Each row of a before or after table is a point. The points were changed in one or more steps. Then noise was added and the rows were shuffled. The steps act on columns, c1 being the first. Name the steps. A step turns or swaps two columns, mirrors them in a line or flattens them onto one, adds a multiple of one to another, or multiplies or shifts one. Angles are multiples of 10 degrees, from the lower column toward the higher: turns from -170 to 170, lines from 10 to 170 but not 90. Use the fewest steps. Two steps may share a column if one is a turn and the other turns, adds or multiplies; they go together, in the order done. Otherwise the lowest column goes first.

Before (9 x 3):
[[-31 -34 -74]
 [ 16  66 -52]
 [ 24 -28 -52]
 [-24  14   0]
 [ 88 -24 -31]
 [-27  50 -85]
 [-17 -26 -66]
 [-12 -19  -2]
 [-37 -11 -73]]
After:
[[-30 -21 -79]
 [ 17 -85   3]
 [-24 -11   9]
 [ 24 -12 -58]
 [-26 -92 -32]
 [-12  13 -14]
 [ 89  -1 -39]
 [-17 -23 -67]
 [-37 -39 -62]]
Steps: mirror c2 and c3 in the line at 70 degrees

Before:
[[ -46   -1   39    5  -67  -14]
 [   3   23   -9    9   87   21]
 [   5   21   32   68    2  -19]
 [  26  -77  -41   -4   33   74]
 [  49 -106   31  -44   85  -20]
 [  48   31    6   -1   43  -20]
 [  49  -23   23  -30   -3  -62]
 [  14   55   77   18  -34   -4]
 [   1   69  -23   30   -2   20]]
After:
[[ -12  -19   48   63    8  -14]
 [ -63  -24   -4    2  -58   23]
 [  75    5   40    6   23  -36]
 [-104  107   22  -51  -13    1]
 [  12  -64  -12   38  -10   16]
 [ -55   24   12  -37   59  -29]
 [  20  -59   80    9   33    4]
 [ -58  -30    2   -3   11    5]
 [ -11   82  -34    5  -35   77]]
Steps: turn c1 and c6 by 30 degrees; turn c1 and c5 by 130 degrees; multiply c2 by -1; turn c3 and c4 by -10 degrees

Before (13 x 9):
[[   8  -81   -7   28  -35   22   34  -88   18]
 [ -35   -3  -43  -11    2   59   55  -68    7]
 [   8   -9  -55  -10   -9   19  -19  -91   12]
 [   8  -50   15 -103  -59  -45  -32   16   27]
 [ -30  -41    2    9   20   47  -19  -83   18]
 [  50   56   20   51    8  -38  -12   -3 -100]
 [  40  -20  -49   48  -20  -33  -59   55 -103]
 [  13  -34  -23   -9  -58   16  -22 -119   17]
 [ -12  -13  -14   -1  -17   56   19  -87  -34]
 [   3  -13   19   35  -82  -28  -76   15 -112]
 [ -26  -16  -11   46  -16  -57  -42  -27  -67]
 [   5   25  -31   58   -4   65   -4  -30   42]
 [ -40   30  -25    6  -38    0   52  -91   15]]
After (13 x 9):
[[   5  -76   17   24  -38   14   24   93  -35]
 [  14  -36   26   -8  -60    4   89   84  -12]
 [ -10   13   33    0  -17   49   52   70  -35]
 [   5   61  -28   32  -80  -18   49  -57  -91]
 [ -30  -48   12    7   18   46   86   29  -16]
 [  50  109  -36   51    8  -25  -26   28  -41]
 [   8  -13   56   -8   -7    0   68   64    9]
 [ -22   28   -9   48  -12  -53   68  -20  -63]
 [   5   -3   50   57    0   50   19   20   49]
 [ -40   -5   59  -14   -2   40   27   67    6]
 [  40   51   33   48  -17  -47  -22  -54  -91]
 [   8  -53  -30 -100  -64  -35    9  -27  -13]
 [ -41   14   25    3  -36   -4   54   80   32]]
Steps: add 1 times c1 to c7; turn c7 and c8 by 140 degrees; turn c2 and c9 by 40 degrees; mirror c3 and c6 in the line at 80 degrees
